Each row is a point. Each copy is the shape, with its points in the same order, turned, moved and blurred by noise. Say if it was mirrored as well.

Shape:
[[-42  15  -6]
 [ 39   4  22]
 [-31  39 -49]
 [ 17 -13  35]
 [ 37   2 -39]
 [-41  -7   6]
 [  8  48  20]
 [-35  -6 -11]
 [-34  71 -11]]
Copy 1 (9 x 3):
[[-29  27  -5]
 [ 29 -14  41]
 [-61  -5 -18]
 [ 29  10  31]
 [  7 -45 -12]
 [-10  45  -1]
 [-25  -6  52]
 [-17  24 -17]
 [-76   3  25]]
Copy 1 is: mirrored
Copy 2:
[[  7 -49  26]
 [-20  27 -12]
 [ 24 -30  68]
 [-18   5 -30]
 [ 31  35  24]
 [  6 -48   0]
 [-39   1  27]
 [ 24 -40   9]
 [-24 -39  72]]
Copy 2 is: mirrored

Shape (10 x 6):
[[  9  52  22  21  33   2]
 [  3  52 -60 -13  58 -13]
 [-23 -11  29 -46 -17  40]
 [ 42 -26  12 -38 -17  33]
 [-35 -36   7  18 -19  36]
 [ 25  14  16 -41  -4  44]
 [ 35 -41  23  19  33  34]
 [-29   5  25 -26 -17 -51]
 [ 38 -29  17 -61 -11 -18]
 [  3  -1   4 -39  52  -7]]
Copy 1, 10 rows:
[[-16 -15 -62  12 -16  19]
 [-63   3 -19  16 -81 -15]
 [  0 -14  31 -22  29   9]
 [ -8 -16   9  -9  47 -47]
 [ 61  -4  24  17  -3  -2]
 [-23 -25  -5 -28  26 -21]
 [ 27 -41 -13  52  21 -24]
 [-11  66   4   3   7  23]
 [-27  22  17  20  62 -41]
 [-46 -10   9  39  -7   2]]
Copy 1 is: only turned
Copy 2:
[[ 27  -5 -55  14 -21 -33]
 [ -9   2 -78  19  57   3]
 [ 57  20  33  45 -15  23]
 [ 30 -28  52  49   7  -8]
 [  5  12  34  15 -46  32]
 [ 47 -15  12  66   4  -2]
 [ 19 -66  16  12 -31   6]
 [ 44  56  17 -20  10 -20]
 [ 52 -15  58   8  42 -21]
 [ 52 -15 -17  -4  30  12]]
Copy 2 is: mirrored

Shape, 13 rows:
[[ 16  20   4  12 -29   6  33   3]
 [-10 -44  17  42  -1   8  14  -1]
 [ 13  20 -28  43 -11  63 -16   3]
 [ 14  -7  16 -22  28 -32 -12 -59]
 [  5  -7  -2  16 -11  16  47  16]
 [ 23 -41 -64   4  -4 -31 -52   6]
 [ -1  13  -2 -10  80 -20  -6  -7]
 [ 23   0 -30  27  14 -53 -35 -27]
 [  9 -34 -25  26 -31  51  82  -4]
 [-53  26  -2 -39  52 -41 -17 -27]
 [ -9  19   1 -16  60 -28  -2 -37]
 [ 17   7 -67  48 -22 -32 -34 -48]
 [ -4  -3   3 -43  19 -42  -9 -52]]
Copy 1, 13 rows:
[[ -1  -8  12  18  34   8   4  23]
 [  9   0 -20 -39  35 -26  34  -5]
 [ 56 -43  -5   6  15  31  10 -17]
 [-28  15  52 -49 -34  -4  12   5]
 [  7  11   0  18  44 -13  29   7]
 [ -7  20  -7 -16 -22  11 -21 -90]
 [ 40  44  45 -13 -40 -38   9   1]
 [ -1  35   6 -38 -27  29 -28 -24]
 [  3  -6  -4  29  70  27  81  -1]
 [ -5  25  17  -2 -83 -41  13  15]
 [ 14  36  42 -22 -52 -22  18  18]
 [ -7  16 -20 -26 -30  73 -17 -26]
 [-40  18  44 -23 -52 -15  19  -6]]
Copy 1 is: only turned
Copy 2 (13 x 8):
[[ 25   0 -23  16  27  20  13   5]
 [-15  25   7  17 -12  31  30  24]
 [ 61  47 -37   6 -19 -10  39  18]
 [-42 -37 -40  -5 -33  15   1 -23]
 [ 24  14  -3   5  28  24   7  35]
 [ 19  44  12 -37 -50  34  12 -73]
 [-46   0 -11 -29 -12 -48   9 -27]
 [ -7   2 -25 -27 -29  17  46 -64]
 [ 46  10  -9 -22  19  47   3  82]
 [-25 -52  23 -12 -27 -50   7 -35]
 [-41 -35 -16 -22 -20 -39   9 -24]
 [ 40  -2 -28 -38 -38  36  68 -59]
 [-24 -51 -11  -4 -34   5 -13 -41]]
Copy 2 is: mirrored
Copy 3 (13 x 8):
[[  6   8   0  -4 -15  24  14  13]
 [ 45 -28 -16  27  14   2 -12 -23]
 [ -5 -14  47 -25  13  32 -46 -10]
 [-31  13 -70  28 -25   6 -28 -42]
 [ 34 -12   7  -7 -22  13  14  -7]
 [-62 -56   3   9  18 -36  -2 -56]
 [ -6  25 -37 -10 -42 -47 -47 -48]
 [-55 -18 -20  34  -5 -35 -30 -14]
 [ 53 -53  26   0 -44  53  16  -8]
 [-22   8 -94 -39 -26 -37 -39 -24]
 [-18  19 -61  -5 -44 -26 -44 -31]
 [-75 -55   1  31  -4  -5 -37  13]
 [-40   2 -83   5 -30   0 -11 -36]]
Copy 3 is: only turned
Copy 4 (13 x 8):
[[-35  10  -9   2  -2 -35  13 -19]
 [-13 -38 -16  14  48 -30  21  17]
 [ 20  49   7  26  31 -12  43   1]
 [ 21 -27 -44 -45 -15 -17 -35  24]
 [-43  -6   4  22   8 -33  17   7]
 [-10   1 -38 -21  29  78  11  24]
 [  6  -2  23 -39   6 -11 -50  55]
 [ -7  12 -42 -61  31  22  -7  24]
 [-49  -4 -19  61  -6 -49  58  30]
 [ 18 -36  33 -82 -28  -3 -19  33]
 [ 12 -10   4 -56 -11 -20 -36  46]
 [ -2  38 -60 -58  28  23  48  22]
 [ 11 -34 -29 -54 -36  -1 -27  20]]
Copy 4 is: only turned

Shape (16 x 11):
[[-58  -6  29  37   2  10  30  16  25  -8 -49]
 [-21 -16 -27 -56   1 -26  -5   8  -1  37  43]
 [  5  39 -48 -50 -12 -36  -6 -24 -25  42 -32]
 [-20  42 -12 -38   3 -68 -15  30  -4  16 -11]
 [ -7  49 -58 -25  24 -11  23  31  29  18 -15]
 [-73 -11  30 -25 -37  31 -17 -27 -39 -10  27]
 [ -7  20  28  -4  14   1  40  33  18  18  31]
 [  8  43 -21 -33  34 -71 -10 -21  27 -47  -3]
 [-33  50  24 -16  33  13 -12  -6 -40  -1  36]
 [  3 -51 -29 -16   5  10 -14 -14  -6 -42 -40]
 [  5 -14   7 -35  -5 -69  54  28  31 -43 -62]
 [  1  -4   3 -27  14  34  16  24  -2  12  -2]
 [-38 -26 -34 -25 -16 -57  26 -26 -51  13  31]
 [  6  -1  -8  29 -23  22 -13 -54  -8 -20 -12]
 [-75 -22  -1  33  51 -67  44 -65  37  29 -41]
 [ -4   9 -16 -20   5 -38 -33  28 -22  -5 -47]]
Copy 1:
[[-18 -13  26  -8  19 -31 -14 -10  22 -50 -74]
 [ 42 -52 -52  -2  -1  -9 -32   3  -2  35   2]
 [ 55   2  -6  24 -34 -71 -34   2 -30  36  -1]
 [ 41 -11 -32   6  11 -84  -2 -29  19  38 -13]
 [ 47 -10  -1 -30  -4 -44  14 -39 -24 -17  -2]
 [  1 -31 -47  16  23  -8 -44  89  -4   0 -73]
 [ 20   9 -16 -43  37   6 -12 -26  -8   9 -40]
 [ 53  23 -32  21 -31 -34  43 -24  42  11  -1]
 [ 18  27 -64  -3  45 -23 -16  35 -10 -15 -18]
 [-33 -35  -1  58 -41  -2   8  -5 -17 -29 -13]
 [  8  -4  -2  26 -40 -34  15 -86  21  16 -84]
 [-20 -15 -23 -25   1  -2 -22  -7 -46 -11 -33]
 [ 59 -47 -23  67  21  -1 -42   3  -6  33 -33]
 [ -7   2  28  32 -12  10   2  65 -12  -7 -22]
 [ 60  -1  43  34   5 -16 -69 -22  76 -61 -30]
 [-20  -7 -22  35  -1 -76  -3 -14  -1   9 -12]]
Copy 1 is: only turned
Copy 2 (16 x 11):
[[ 20 -23  27 -21   7  23   7  -2 -69  34   8]
 [-56  -7 -26  51  -5  -7  10  16   4 -45  16]
 [-40  17  29  31  -9 -43 -53  11  32 -22  -9]
 [-26  48  25  31  28 -14 -17 -11 -17 -46  -3]
 [-33  49  28   1 -24  21 -15   2   9 -17  42]
 [-12 -44 -29  22 -13 -80  49  -4 -45   7  -1]
 [  3  -6   2   6  13   7  12  23 -38 -33  71]
 [-54  53   4 -36  67 -17 -10  -3  16 -26  10]
 [  7  -2  14  12  17 -59  51  -8   6 -26  50]
 [-15 -34 -36 -48  -5   4  -6  -6  14   0 -39]
 [-43   2  17 -60  35  30 -56  -7 -59 -49 -11]
 [  4 -26 -10  -2 -19   1  -5  -6  -6 -23  42]
 [-66 -21  14  16  -5 -36  22  57 -11 -47 -31]
 [ 17 -16 -23 -37   6 -44  -4  36   8  36  -3]
 [-71 -41  71   4  65  35  11  33 -27  54  -8]
 [  6  23  12   5  17  -3 -21 -25   3 -35 -37]]
Copy 2 is: mirrored
